Each row of a before or after table is a point. The points were changed in one or more steps. Then noise was added and the rows were shuffled. The steps act on columns, c1 being the first. What was done? A step turns or swaps two columns, mirrors them in a line or flattens them onto one, adds a multiple of one to another, or multiplies or shifts one. Angles are multiples of 10 degrees, from the lower column toward the higher: turns from -170 to 170, lines from 10 to 170 but not 90. Use the fewest steps. Two steps may share a column if one is a turn and the other turns, adds or multiplies; they go together, in the order done. Otherwise the lowest column goes first.
In the rows, 128 means zero.

Before, 9 rows:
[[125 144  87]
 [172 137  89]
 [174 126 101]
 [106 117 174]
 [112 100 223]
 [155 121  60]
 [170  74 127]
 [115 126  76]
 [119  51 151]]
After:
[[ 57 119  98]
 [115 146  76]
 [146  88 173]
 [100 137  36]
 [132  84 151]
 [ 80  77 129]
 [118 142 173]
 [126 106 192]
 [144 134 168]]
Steps: turn c1 and c2 by -80 degrees; multiply c3 by -1

Before:
[[104 156 163 100 163 143  71  71]
 [131  90 141  96 127 122  59 115]
 [107 100 144 147 205 125 117 104]
 [121 113 142 166 126 104 114 146]
 [164 149 111 169 123  97  68  86]
 [156 142  76 110 116  99 143  95]
 [165 115 131 125 135  92 132 156]
 [ 91 115 118 102 153  99  45 159]]
After, 8 rows:
[[112  99 155 147  90 144 137  56]
 [132 141  65 110  98 129  90 145]
 [139  91 137  96 115 215 194 131]
 [160 149  90 168  86 222 166 139]
 [ 83 114 144 101 155 249 192  98]
 [127 113 144 165 147 161 123 127]
 [118 155 173 100  66 189 198 102]
 [171 116 107 124 155 145  96 116]]
Steps: multiply c1 by 1.3; turn c1 and c3 by -30 degrees; turn c5 and c8 by -100 degrees; multiply c7 by 1.6; turn c6 and c7 by 130 degrees

Before (10 x 12):
[[ 90 228 211 160 107 145 149  77  86 138  89 148]
 [115 188 164 138 141 138 124 123 136 124 116  79]
 [110 118 192 173 135 142 161 113 121  73  45 177]
 [141 207 168 116 147  93 101 150 104 192  81  89]
 [196 158 168  96 161  98 113 149  74 118 131  93]
 [150 102 147  70 143  76 118 149  81 182 139 127]
 [166 146 144 187  99  36 191 129 145  87  82 105]
 [186 121 177 161 154  80  97 146 110 140 142  87]
 [154 142 202 171  94  94 184 180 182 101  91 132]
 [163 123 135 132 162  59  95 192  65 104 160 122]]
After, 10 rows:
[[130 121 139 166 162 195 125 203  73 102 118 123]
 [146 149 212 146 108  81 177  87  75 136  50 225]
 [108 135 200 184  92 147 218 169 190 103  52 141]
 [142 125 144 106 145 201 148 155  86 183  96 103]
 [132  79 164 134 140 109 157 121 134 124  78 190]
 [ 93  88 178 180 154 180 126 148 117 139 103 123]
 [ 92  93 169 115 160 200 140 157  77 119  93 160]
 [120 106 143 228  99 193 222 124 145  89  41 145]
 [130 179 193 162 135  89 190 113 117  73   4 120]
 [137  90 165 136 144 166 131 153 110 189  43 204]]
Steps: turn c4 and c6 by 30 degrees; turn c1 and c6 by 150 degrees; swap c2 and c12; shift c7 by 30; turn c8 and c9 by 10 degrees; shift c11 by -40

Before (8 x 20):
[[161 145 148 147  87 117 150 116 143 140 141 144 122 149 130 125 125 128
  138 117]
 [103 138 122 121 126  73 105 119  99 126 171 134 106  75 133 182 147 104
  127 143]
 [110 121 131 146 117 153 123  76 125 132 125 131 127 154 144 121 129 142
  127 103]
 [137 110 131 165 131 138 149 102 111 128 111 126 119 159 140 146 130 112
  161 112]
 [145 129 135 158 120 137 137 106 139 135 140 123 142 120 160 129 127 113
  114 143]
 [141 147 125 164 108 117 153 102 110 160 134 115 150 140 159 111 111 118
  128 115]
 [ 77 143 119 128 108  89  84 123  95  79 153 132 116  74 125 163 108 100
  121 142]
 [132 138 143 155 112 158 132 107 101 136 136 144 130 131 128 102 132 120
  148 117]]
After, 8 rows:
[[105 129 135 157 121 156 139 106 140 134 139 146 114 138 155 132 123 106
  116 122]
 [168 143 117 130 106 109  84 123  97  79 152 112 141 225 123 147 108 110
  123  90]
 [125 144 127 165 106 136 153 102 110 160 134 166 112  94 161 130 114 118
  128 146]
 [106 146 145 145  87 132 147 115 143 138 142  95 129 101 131 114 124 122
  138 152]
 [127 108 133 166 132 157 152 105 109 125 110 124 136 117 141  93 133 111
  163 145]
 [159 119 133 147 120 173 121  73 126 131 125 121 129  96 144 112 129 150
  127 140]
 [143 138 119 118 129  93 106 118  99 127 172 101 147 249 133 132 145 108
  126 105]
 [132 136 141 156 112 178 130 108 100 137 137  97 123  92 131 142 131 121
  147 140]]
Steps: turn c1 and c20 by 150 degrees; add 0.3 times c1 to c18; shift c6 by 20; turn c12 and c13 by -160 degrees; multiply c12 by 2; turn c14 and c16 by -130 degrees; multiply c14 by 1.6
